Each row of a before or after table is a point. The points were changed in one or more steps. Then noise was added and the rows were shuffled. The steps act on columns, c1 being the first. What was done? A step turns or swaps two columns, mirrors them in a line or flattens them onto one, adds a multiple of one to another, or multiplies or shifts one. Angles are multiples of 10 degrees, from the lower column toward the higher: turns from -170 to 170, lines from 10 to 170 but not 90. Use the fewest steps. Two steps may share a column if one is a turn and the other turns, adds or multiplies; they go together, in the order done. Otherwise the lowest column goes first.
In the rows, zero is written as 128.

Before (8 x 3):
[[165 117  87]
 [144 133 147]
 [143 124 191]
 [169 143  93]
 [126 106  97]
 [168 114 176]
 [ 34 128 113]
 [168 128 126]]
After (8 x 3):
[[102 119  70]
 [ 78  93  89]
 [ 98 102 176]
 [ 89 127 140]
 [135  73 158]
 [109 140 113]
 [224 131 126]
 [ 92 167 168]]
Steps: turn c1 and c3 by 170 degrees; multiply c2 by 2.5

Before (11 x 6):
[[131 114  82  88 106 131]
 [ 60 155 144 147 119 119]
 [147 144  71 116 198 175]
 [128 151  78 127 111 120]
 [131 177 159 133 119 130]
 [133 103  92 128 187 195]
 [165 117  91 104 100  73]
 [ 94 164 148 188 119 136]
 [148 106  96  95 129  84]
 [166  88 133 167 176 168]
 [128 170  57  93 158 212]]
After (11 x 6):
[[113 166 146 186 114 135]
 [109 108  90 129 185 197]
 [101 114  82  92 106 129]
 [ 95 145  81 127 121 114]
 [154 174 154 135 118 133]
 [173  86 136 171 175 172]
 [122 107  93  92 127  83]
 [ 81 167  56  93 158 208]
 [135 117  94 107  97  71]
 [110 140  72 117 200 176]
 [ 61 156 144 147 121 120]]
Steps: add 0.7 times c3 to c1

Before (9 x 9):
[[192  96 101 198  72 133 175 132 115]
 [125 171 147  69 112 165  87 140 140]
 [ 99 112 144  60 124 143 114 191 140]
 [196 130 133 189 106 114 164 193  88]
 [155 118 100 179 169 156 149 143 100]
 [148 125 145 193 132 163 152 161 155]
 [ 94 173 105  76 113 112  80 152 184]
 [129 137 105 104  93 156  51 179 153]
 [ 74 135 145 163 107 138 125 151 102]]
After (9 x 9):
[[ 85 140 151 124 104 135 156 169 101]
 [ 97 112 147  42 122 144 135 101 139]
 [206  98  91 160  72 133 121 189 115]
 [100 175 153  89 110 166  97  80 139]
 [204 129 133 103 104 115 113 213  88]
 [162 117  91 140 166 157 126 180 100]
 [159 127 152 133 133 162 133 201 156]
 [ 66 173 101  79 111 109 112  97 185]
 [ 79 137  97  72  93 154  70 133 153]]
Steps: turn c1 and c7 by -40 degrees; multiply c3 by 1.3; turn c4 and c8 by 60 degrees

Before (11 x 14):
[[ 99 111 164 104 145  44 138 114 141 119  84 182  67  89]
 [129 173 143 170  94 120 150 130 157  78 139 113 164 105]
 [ 55 113 191 121 167  83  91 169 146 137  60 188  96 103]
 [175  59  88 125 152  83 173 133 109  83  58 140 146  64]
 [183 137 133 126 115 123 124 105  99 103 161  69 180  80]
 [173 174  90 155 102 123 137 156 154 134 195 114 171 116]
 [145 128  78  98 120 113 185 164  32 106  89 125 149  83]
 [146 164 128 100 133 106 156 140 176  82 155  91 190  99]
 [147 148 166 144 135 105 146 162 143  81 158  83 148 159]
 [139 116 164 137 125 120 180 159 123  99 174  95 162  75]
 [117 106  72 130 121  54 149 171  88 106  83 100 130  66]]
After (11 x 14):
[[140 115  76 141 126 138 180 159 129  92 173 130 162 164]
 [183 136  79 125 117 150 124 104 108 106 161 127 181 132]
 [146 147 158 153 135 137 145 161 155  91 157 128 147 165]
 [116 104  65 132 119 211 147 172 146  93  82 128 131  73]
 [101 109  88  88 147 184 139 113 192 109  84 129  67 165]
 [171 175 116 170 102 115 138 156 152 157 196 130 170  91]
 [144 128  82  79 120 202 184 163  63 105  89 127 147  78]
 [178  61  66 124 152 175 172 132 143  47  60 128 146  88]
 [131 175 106 196  94 117 149 131 154 100 138 127 165 143]
 [149 163  99  85 135 115 157 140 178  99 157 128 190 127]
 [ 56 113 104 117 166 152  91 169 169 131  60 128  95 192]]
Steps: add 0.5 times c2 to c10; swap c3 and c14; multiply c4 by 1.6; mirror c6 and c9 in the line at 110 degrees; multiply c12 by 0
